Every row gives one point. Any point is a mix of the corners, with weights that add up to 1. It lies inside the corners' shape when no weight is negative. Say inside or outside, and name the corners with a negative weight.
In the rows, 128 means zero.

Corners:
(1): [176 151]
(2): [168 117]
(3): [ 87 124]
Points:
[165 118] => inside
[182 135] => outside (3)
[123 118] => outside (1)
[ 94 132] => outside (2)
[180 131] => outside (3)
[131 122] => inside
[142 139] => inside
[ 99 113] => outside (1)
[156 144] => inside

Corners:
(1): [160 120 167 156]
(2): [ 62 153 154 177]
(3): [140 141 167 122]
(4): [128 127 114  93]
(5): [158 148 137 126]
Points:
[126 133 128 111] => inside
[109 139 162 143] => outside (5)
[163 134 141 107] => outside (2)
[179 123 175 156] => outside (2, 4)

Corners:
(1): [157 130 154 113 149 106 135  74]
(2): [142 143 130 131  94  92 142  98]
(3): [162 100   7 125 133 141 139 141]
(4): [124 113 107 142 141 100 169 138]
(5): [ 31 135 139 108 111 106 152 138]
(6): [112 162 137 157 118 163 135 140]
(7): [148 140 145 122 151  88 118 136]
(8): [137 128 143 167 144 115 119  59]
(9): [168  93 127 107 128 108 129 149]
Points:
[107 129 136 138 131 111 134  99] => inside
[125 135 125 128 122 111 142 130] => outside (8)
[125 125 107 134 126 116 139 130] => outside (1)
[134 128 118 121 133 104 144 139] => outside (8)

Corners:
(1): [141 108 123 167 175 131 140 133 166 157 137]
(2): [ 95 137 108 207  97 127 174 124  81 122 145]
(3): [163 174 164 136 120 103  96  95 111 157 151]
(4): [122 182  95 188  91 142 170 142  98 129 104]
(5): [140 138 114 184 138 153 142  57 102 137 150]
(6): [130 104 115 119 126 155  88 142 150 104 143]
(7): [127  87  63 158 129 103 118 177 171  96  52]
(8): [128 128 182 153 150 141 117  78 168 102 162]
(9): [167 100 108 123 106 117 176 149  87 116 101]
(10): [121  88 101 112  96  79 157 130 157 151  89]
(11): [110 140 105 110 177  78 162 148 173 117 122]
(12): [ 93 131 146 122 128 109 117 139  96 135  83]
Points:
[131 122 117 144 129 119 140 138 135 129 118] => outside (5)
[119 137 128 140 118 117 145 119 116 118 130] => outside (1, 7)
[131 133 137 143 129 117 123 118 128 128 122] => inside
[108 133 113 133 155 118 127 129 157 125  97] => outside (2, 3, 9)

Corners:
(1): [145 152 114 130 124 168 125 158 143  93 163 107  86 104 145 127 162 144]
(2): [127 131 115 138 137 139 102 121 132 130 122 106 137 141 146 117 158 198]
(3): [138 139  46 106  88 132 138 112 116 136  91 163 116 150 122 128 105 137]
(4): [118 124 137 151  94 103 119 119 173 153 108 102  83 133  98 132 115 106]
(5): [161 129 107  93 103  89 119 137 123 165  88  52  87 140 124 131 133 165]
(6): [109 158  79  73 150  92  96 156 204 145 134 149 153  98 113 168  51  50]
(7): [144 104 116 117 112 112  91 107 116  74 153 138 106  62  96 108 145 142]
(8): [146 111 166 130 152 135 127 115 163 189 160 164 135  88 104 114 110 157]
(9): [143  82 105 154 134 138 155 131 147 125 120 110  98 170  97  82  98 118]
(10): [166  79 134  89 106 154  57 152 143 131 183 178 105 111 106 179  97 103]
(11): [150  70 131 146 151 166 164  93 126  92 155 109 218 117 143 187  79 104]
(12): [123  57 128 129  96 133 116 107 101 136 109 127  51 120 144 111 105 129]
(13): [139 109 162 170 132  90 129 181 129  87 188 149 149  99 160 122 192 144]
(14): [147  94 138  93 106 109  97 155 167 143  95 158 149  91 127 131 119 148]
(15): [148 156 141 145 145 119 160 186 108 104 100 160 155 118 106 130  70  83]
(16): [127  98  87 156  99 133 120 126 101 170  38 162  81  94  54  73 119  82]
(17): [146 143  94 120 168 117  97 126 161  72 147 178  78 110 130 149 169 127]
(18): [110 142  95  91 144 162 149 122 160 127 121 174 164 154  63 138 122 103]
(19): [107 116 107 152 111  99 143 188 129 143  77 132 111 100  98 157  96 137]
Points:
[142 105 152 139 135 119 114 138 147 124 152 111 116 108 141 134 120 149] => outside (3, 16, 18)
[146 105 129 122 127 129 122 120 134 128 134 132 122 125 123 129 122 141] => outside (1, 6, 16, 19)
[132 114 120 136 118 122 119 134 142 134 119 133 115 116 110 127 122 118] => inside
[150 100 131 137 122 138 124 126 129 115 139 134 112 127 123 112 140 139] => outside (6, 19)
[140 123 109 125 128 121 118 137 137 123 113 145 108 114 113 128 127 123] => inside
[109 159  86 111 143 136 119 145 149  54 183 163 150 117 146 207 108  91] => outside (5, 8, 9, 14, 16)
[138 108 127 125 124 130 114 144 142 132 134 137 125 112 110 136 110 120] => outside (3, 17)
[140 103 141 137 139 137 116 132 148 118 148 146 122 106 113 118 123 114] => outside (3, 5, 19)
[135 133 120 130 128 121 120 145 136 122 133 140 130 110 114 138 130 127] => outside (9, 12, 14)

Corners:
(1): [133 109  78 158 167 135 140 178 131 108 113 173 109  85 184 117 143 132
  97 126]
(2): [167 108 102 118 136 110  83 174 140 104 119 109 155 166  86  88  92 152
 183  93]
(3): [ 81 128 132 106 111 117 116 157 165  87 162 123 130 139 147 183  67 113
 142 134]
(4): [147 116 126 160 123 129 135 172  86 104 155 144  97  88 161 181  96 122
 134 150]
(5): [ 86  79 155 153 135 208 123 160  95 107 103 152  98  63 185 105 138 100
 119  99]
(6): [122 135 110  99  85 106 159 114  79 131 181 126 138 106 137 158 142 111
 133 196]
(7): [ 95  91 133 132 148 100  84 115 140 160 123 108 127 130  83 115 145 160
 132 124]
(8): [140  83  98 158 113 129  91 161 144 136  94  98 162 146 113 154 105 167
 131 157]
(9): [124 152 115 185  90 100 108 148 153 115 136 127 125 156 122  91 150 155
 122 110]
(10): [120 115 165 113 157 118 107 140 118  74 129 157 127 123 125 191 102 128
 151 115]
(11): [ 95  89 130 135 120 143 139 137 111 132 113 174 108 170 158 143 148 133
 169 149]
(12): [145 130 129 141 178 145  91 118 131 112 137 121 131 169 102 136  99 117
 122 141]
(13): [155  81 160 140 172 149 107 249 166 105 138 138 170 186 130 152  11  81
 110 121]
(14): [107 124 105 140 124 139 128 121 113 138 188  89 148 112 110 129 147 183
 105 107]
(15): [124  55 164 177 168 164 132 188 177 110 146 160 128 103 163 131 103 143
 101 155]
(16): [100 179 158 148 108 179 163 152 136 110 119 157  95 146 161 124 117 107
 162 144]
(17): [136 139  99 159 165 114 131 151 133 116 133  99 174 173 121  88 133 143
 144 134]
(18): [144 137  79 154 142 148 115 127 137  85 110 116  79  99 127 167 187 112
 150 123]
(19): [154 121  88 161 156 125 120 125 160 146 118 113 156 101 117  88 134 120
 134  90]
(20): [125 123 214  83 147 138 126 115 102 149 134 113  73 151 143 120 117 108
 119  90]
(21): [132 109  70 130 149 103 189 112 109  99 115 124 108 111 113 110 151  85
 141 153]
Points:
[126 113 138 130 140 133 118 143 126 116 130 133 115 127 131 141 117 123
 131 124] => outside (17)
[124 114 118 138 133 133 131 144 122 121 140 130 127 127 135 134 126 130
 132 133] => inside
[117 120 124 139 127 133 135 130 118 122 135 133 114 122 140 135 141 129
 134 138] => outside (2, 13)
[129 113 133 145 134 143 119 162 136 113 138 133 132 131 142 140 109 129
 128 132] => outside (7, 21)
[130 106 119 138 147 137 134 166 130  96 123 147 139 136 144 142  94 106
 147 146] => outside (7, 9, 14, 18, 20)
[127 110 124 143 140 137 122 148 130 109 129 130 117 126 134 140 125 127
 133 134] => outside (19)
[114 114 148 142 137 144 147 158 119  93 110 167  99 145 167 125 112 119
 149 138] => outside (6, 7, 13, 14, 18, 19)
[124  96 132 132 152 126 126 161 134 111 146 134 132 138 135 165 100 124
 119 151] => outside (2, 5, 9, 16, 19)

Corners:
(1): [129 106  73 194 107  76 139  91 126 148  97 152 119 138 113  95  93 143
 174 131]
(2): [127 146 128  68 116 128  64 176 146  94 120 122  80 106 143 139  95 126
 153  76]
(3): [135 113 110 159 134 136 117 127 136 103 129 140 157 119  80 145 152 153
 120 176]
(4): [103 122 124 169 101 102 148 112 133 160 126 103 157 135 124 130 126 115
 148 158]
(5): [ 90  98 137 159 190  61 168 114 119 153 104 156 172 144 123 132 150 117
 118 162]
(6): [153 112 161 124 129  84 131  98 147 182 112 145 128 133  80 125 158 121
 105 126]
(7): [120 107 135  35 111 119 118 198 151 126 163 169 116 131 128 139  42 162
 184 128]
(8): [129 103 137 145 159 184 221 124 140  98 110 132 134  98 118 134 179  87
 110 143]
(9): [137 154 133  90  98 145  80 178 118 118 160 127 152  69 166 139  69 164
 150  58]
(10): [175 126 100  82 151 168 184 116 140 107 101 133 114 120 133 179 158 113
 154 148]
(11): [104  99 134 145 147  88 132  78 142 158  91 125 158 109  60  92 129 115
 177 129]
(12): [105 159 108 118 119 106 118 134 121 186 127 141 166 122  91 115 169 171
 132 180]
(13): [125 111 129  94 153 140 175 114 113  82  87 126 134 138 118 135 158 140
 109  88]
(14): [133 122 153  99 162 198 163 102 105 137 130 134 110 128 126 159 162 134
 153 135]
(15): [122 170 107  77  80 166  85 187 102 126 170 156 150 122 143 118  48 123
 181 146]
(16): [160 147 141 117 135 189 200  69 171  66  78 141  84 107  89 170 141 108
 126 152]
(17): [128 130 100 131 154 153 147 128 109 119 105  76 111 107 136 120 133 120
 105 126]
(18): [150 156 147  48 108 163  78 187 154 115 194 130 133 132 187 111  58 146
 181 118]
(19): [117  89 111 119 154 140 126  88 143 117  97 128 129  90 147 134 132 118
 119 106]
(20): [124  88 146 148 134  96 119 148 120 173  78 151 149 124 130 103 113 153
 142 143]
(21): [129 144 149  58  86 113  96 141 107  90 160 125 110  89 147 121  71 126
 192 114]
Points:
[111 116 137 133 128  98 137 123 128 151 104 154 140 134  84 120 140 138
 143 156] => outside (9, 10, 17, 18, 19)
[133 122 133 109 135 143 141 121 133 127 122 134 126 118 125 136 129 128
 142 130] => inside
[132 127 135 102 131 130 130 130 131 128 125 146 134 117 120 132 121 136
 147 128] => outside (4, 17)
[131 119 116 137 142 134 150 106 125 121 100 137 131 120 102 132 150 124
 131 149] => outside (4, 7, 9, 18)
[126 119 129 119 130 126 131 123 135 135 119 135 133 114 114 125 119 128
 149 135] => outside (13)
[125 125 130 114 127 131 131 128 132 128 123 134 134 119 119 126 117 132
 144 131] => outside (10)
[120 130 139 100 151 156 146 117 134  97 122 127 124 106 112 140 139 134
 134 127] => outside (1, 4, 6, 10, 15, 20)

Corners:
(1): [149 128  91  88 119 111 123 140 133 158 128 130 105 123 104  78 147 175
 106 139]
(2): [163 141 153 161 135 119 137 169 147 132 153 150 165 181 135 125  49 134
 177  79]
(3): [130 171  78  98  99 176  78 110  98 130  59 126 189 159 138 163 158 116
  95 115]
(4): [160 159 196 103 159 135 106 173 159 132 154 134 171 137 154 133 103 129
 188 120]
(5): [176 140 179 140 156  71 131 160 162 132 148 155 163 115  85 113 125  94
 177  93]
(6): [164 156  65 144  91 169 114 120 130 122 137 174 128 139 131  82 169 124
  95 191]
(7): [116 131 125 133 114 137 153 146  91 153  96 186 101 137 102 107 156  79
 103 178]
(8): [176 122 175 107 150  61 107 149 158 123 163 102 164 219 103 108  90 131
 181 109]
(9): [145 130 149 150 124 109 135 135 126 154 123 135 140 138 153 120 151 138
  93 147]
(10): [149  97  96 147  89 128 108 114 151 125 138 121  82 123 191  85 129 123
 118 142]
(11): [173 148  75 110 122 136 123  97 103 130 104 156 120 155 147 181 153 136
 137 128]
(12): [159 181 108 122  87 126 131 137 130 103 101 134 105 126 132 107 139 151
  98 163]
(13): [206 145 190 123 154 139 101 172 169 139 152 118 121 214 160 119 113 135
 149  82]
(14): [156 162 166 158 218 133 105 164 140 151 122 106 168 159 102  95  94 100
 135  97]
(15): [148 116  95 134 122 149 139 134 194  94 130 160 122 128 100 133 157  92
 109 167]
(16): [168 120  98 125  76 136  94 128 146 144 118 143 101 109 153 116 115 137
  67 188]
(17): [154 142  98 144  82 112 119 113 176 164  61 151 117 125 155 110 179 129
 141 174]
(18): [113 162  70 116 107 105 138 125 166 155 137 113 117 127 140 106 140  91
  97 157]
(19): [125 146 119 137  74 133 139  47 158 151 120 124 137 120 125 103 152  99
 116 154]
(20): [ 81 165 124 125 108 158  57  60  93 143 148 142 126 169 144 174 153 149
 121  97]
(21): [148 149  96 133  52 133 128 140 124 166 140  93  87 128 127 123 161 162
 122 167]
Points:
[148 142 112 128 107 125 120 128 136 140 121 134 120 146 129 115 142 129
 116 144] => outside (4)
[146 136 111 141 109 104 150 144 148 142 114 126 130 139 116 116 125 119
 138 135] => outside (4, 6, 13, 16, 20)
[147 139 121 129 116 122 121 130 135 145 124 134 128 139 137 115 141 134
 112 141] => inside
[162 148 130 127 142 137 108 154 113 129 126 143 146 168 107 137 123 132
 114 115] => outside (4, 10, 17, 18, 19)
[133 140 115 121 117 139 123 114 142 145 113 140  97 128 154 120 152 118
  93 157] => outside (2, 3, 5, 6, 8, 21)
[154 139 123 132 117 131 112 135 142 140 124 136 129 139 137 115 121 124
 117 142] => inside
[147 139 117 127 103 128 118 119 143 138 122 140 126 141 138 120 144 124
 124 142] => outside (14)
